Each row is a point. The points of each table are mixes of a few directions, plus a little noise. Count the directions of each table, and those that both share. Where both have some left over, give the other angles between the two spaces (their principal angles), to ten degrees, smallest first.
(in the rows, 128 means zero)

First (5 x 2)
[[211 166]
 [100 115]
 [118 124]
 [123 126]
 [ 89 110]]
Second (7 x 2)
[[174 149]
 [126 127]
 [147 136]
 [ 82 107]
 [ 59  97]
 [119 124]
 [188 155]]
Directions: first 1, second 1, shared 1

First (5 x 3)
[[125 110 138]
 [147 219  86]
 [112  91 128]
 [107  86 120]
 [150 133 168]]
Second (4 x 3)
[[132 116 148]
 [126 134 118]
 [112 172  57]
 [142  90 190]]
Directions: first 2, second 1, shared 1

First (5 x 4)
[[166 145  80 161]
 [ 77 104 194  84]
 [170 148  74 164]
 [115 122 144 117]
 [112 121 148 114]]
Second (8 x 4)
[[108 158 104  99]
 [115 138 161 186]
 [173  77  96  56]
 [146 112  94  66]
 [143 106 148 152]
 [111 149 132 143]
 [ 85 179 154 189]
 [144 106 135 132]]
Directions: first 1, second 2, shared 0; angles 90

First (8 x 6)
[[120 138 121 163 119 110]
 [101 152 183   7 126 147]
 [121 146 135 136 109  97]
 [147 114 116 139 128 123]
 [144 121 118 145 121 111]
 [ 74 153 122 186 144 156]
 [183  76  96 136 149 150]
 [134 124 132 110 129 130]]
Second (8 x 6)
[[ 95 134 118 171 150 164]
 [179 119 145  62  94  72]
 [108 132 122 155 142 151]
 [143 125 133 108 118 111]
 [152 124 136  97 112 101]
 [ 86 136 114 183 157 175]
 [ 96 134 118 169 149 163]
 [165 121 140  79 103  87]]
Directions: first 3, second 1, shared 1

First (10 x 8)
[[128 144 119 113 113 124 119 145]
 [107 164 148 102 137 152 106 170]
 [176 133 148 178 169 144  88 146]
 [ 82 105 171 122 215 162 145 106]
 [139 100  68 176 156  66 127 107]
 [185 141 133  84 154 149 103 136]
 [135 108 142 232  87 120 131 119]
 [154 144  77  89  77  92 125 135]
 [ 87 146 149  73  84 151 150 135]
 [ 88  96 125 110  87 119 185  80]]
Second (8 x 8)
[[144 155  94 141 133 151 189 145]
 [116 194 157 132 121  87  87  53]
 [137 112 138 121 133 119 150 153]
 [109 124 118 133 119 146  76 101]
 [118 165  91 148 121 160 119  96]
 [127  55  90 128 128 183 132 187]
 [151 181 166 120 139  69 183 119]
 [124  38 168 100 129 109  89 171]]
Directions: first 5, second 3, shared 0; angles 80, 80, 90

First (7 x 9)
[[ 85 127 142  88 162 153 176 146 105]
 [ 85 134 127  90 146 150 112 123 146]
 [ 98 135 133 103 144 128  95 111 136]
 [161 114 117 141 120  79  71 119 113]
 [190 163 158 232  79 118 151  83 153]
 [114  99 133  85 169 106 161 166  56]
 [163 124  87 158  77 161 130 149 188]]
Second (8 x 9)
[[113 157 156 144 131 127 108  82 145]
 [150 117 117 140 115 130 152 151 121]
 [128  64  90  58 164  95 136 206  48]
 [ 91 153 145 121 133 178 169 120 158]
 [185 139 156 194 113  45  59  68 103]
 [111 146 135 133 121 170 167 127 156]
 [111 146 118 131 108 177 135 122 187]
 [134 102 107 103 137 102  98 148 104]]
Directions: first 4, second 4, shared 4

First (8 x 11)
[[124 130 123 134 126 124 132 128 128 124 131]
 [142 121 146 105 136 143 112 130 127 145 116]
 [108 138 101 162 117 106 151 125 129 104 145]
 [126 129 126 131 127 126 130 128 128 126 130]
 [201  92 225   7 171 205  45 140 124 214  65]
 [105 139  98 165 115 104 154 124 129 102 147]
 [ 90 146  78 190 106  89 171 122 130  84 160]
 [126 129 126 131 127 126 130 128 128 126 129]]
Second (8 x 11)
[[138  98 131  83 118 118 145 128 127 169 125]
 [130 123 128 120 126 126 131 128 128 135 127]
 [109 191 122 221 149 148  93 128 130  44 134]
 [139  93 132  76 116 117 147 128 127 175 124]
 [118 160 125 175 139 139 110 128 129  85 131]
 [152  53 135  16 103 103 170 128 126 229 120]
 [126 135 127 138 130 130 124 128 128 119 129]
 [114 173 124 194 143 142 103 128 129  68 133]]
Directions: first 1, second 1, shared 0; angles 60

First (9 x 12)
[[124  98 112  96 141 115 133 127 110 113 152 145]
 [144 171 146 182 155 119  78 171 130 156 103  83]
 [103 121 122  75 137 139 101 118 170 159 140 156]
 [125 111 103 130 140 110 145 114  87 113 141 137]
 [149 129 154 150 103 130 152 148 128  99 119 108]
 [109 145  90 203 128  97 175  82  66 129 107 130]
 [130 138 173 116 125 127  95 182 189 143 119 110]
 [141 110 147  89 100 155 141 128 153 105 138 136]
 [128 130 105 112 121 160 131  82 118 134 133 145]]
Second (9 x 12)
[[175 147 161 122  81 204 129 116 151 107 117 108]
 [151 138 144 125 105 165 129 122 139 118 122 118]
 [ 96 115 105 132 161  76 127 136 112 142 136 142]
 [166 143 155 123  90 189 129 119 147 111 119 112]
 [106 119 113 131 149  94 127 133 117 138 133 137]
 [131 129 131 127 124 134 128 127 130 126 127 126]
 [119 125 122 129 137 114 127 130 124 132 130 132]
 [ 53  97  75 138 203   7 125 147  91 161 147 161]
 [154 138 146 125 103 169 129 122 140 117 122 117]]
Directions: first 5, second 1, shared 1

First (11 x 14)
[[154 105 143 106  74 115  87 103 162  95 179 178 137 157]
 [ 96  63 145 102 165 122 154 206  92 119 130 146  84  85]
 [124 179 113 151 159 127 141 112 127 166  93  56 108 126]
 [122 153 115 149 138 139 135  77 146 159 119  71  98 135]
 [157 126 137 114  81 115  91 104 157 102 164 167 149 158]
 [142 196 112 152 137 124 126 103 134 154  96  76 142 142]
 [159 135 143 105  96  98  92 150 139  99 150 166 152 147]
 [128 172 111 153 141 140 141 111 120 148  94  99 155 130]
 [129 193 103 165 147 143 143  93 125 163  84  72 150 134]
 [ 85  36 134 118 143 163 167 161  95 109 140 188 124  90]
 [113  50 151  93 127 121 131 187 110  94 159 190 110 105]]
Second (10 x 14)
[[ 83  82 164 129 127  80 173  98 112 141 106  98 117 249]
 [154 151 120 116 126 137 110 166 126 110 128 154 154  79]
 [142 152  98 149 130 167 105 118 136 136 144 139 131  72]
 [129 123 119 127 132 148 116  97 158 140 154 100  70  93]
 [122 150  79 192 133 192 107  65 137 165 153 125 119  89]
 [141 138 151 104 121  88 140 203  88  94  89 174 211 158]
 [115 108 175  97 121  58 166 185  84 100  79 151 193 225]
 [128 124 124 127 130 139 122 110 146 135 143 111  94 109]
 [124 113 138 114 129 121 131 116 144 130 137 106  89 130]
 [142 138 114 126 130 151 109 122 148 130 147 123 102  76]]
Directions: first 4, second 3, shared 1; angles 30, 90

First (9 x 18)
[[125  87 123 139  92  59 129  56 147 148 149 121 173  80 175  73  59 138]
 [154  52  74 128  73 111 113 115 131 127 188 152 108 130 184 183  75  80]
 [128 159 131 109 105  88 140 109 138 176 115 154 187  86 113  24  86 197]
 [118 131 103 129 144 152 120 116 147 113 139 122 116 129 119 150 157 120]
 [120  42  83 137 101 102 103  80 166 114 159 124 117 113 167 146  85  78]
 [118 111 149 126 149 155 115 179 127 106  84 122  87 164  97 151 149  93]
 [135 170 141 119 152 174 133 185 107 120 109 136 103 161  92 157 175 133]
 [123 206 150 127 176 175 144 154 111 119 111 115 124 145  90 141 200 158]
 [134 194 195 138 161 138 156 158  82 127  98 105 136 144 116 129 167 154]]
Second (11 x 18)
[[125  88 159 119 107  98 120 161 128 142  78 140 126 135 116  81  79 118]
 [150 140 195 118 103  96 146 188  82 161  80 147 144 141 121  76  83 152]
 [119 100 118 127 127 125 116 124 145 122 121 127 119 128 125 126 120 110]
 [ 89  70  59 132 143 140  92  68 203  97 145 113 110 110 122 141 142  88]
 [115  96  66 143 155 178 106  95 159  77 178 104  79 143 145 234 184  66]
 [105  99  80 132 142 142 108  85 174 106 148 117 116 117 127 146 146 105]
 [108 132 101 124 133 119 121  84 164 135 135 126 153  98 119  88 127 151]
 [150 203 152 126 130 127 159 130  88 153 145 132 164 119 133 114 143 185]
 [133 133  89 145 154 179 124 113 126  87 184 109  87 150 152 241 191  86]
 [146 143 174 123 113 111 143 171  89 148 100 140 137 140 126 103 103 145]
 [167 202 215 116 103  92 171 190  49 181  91 152 175 131 123  59  92 201]]
Directions: first 5, second 3, shared 3
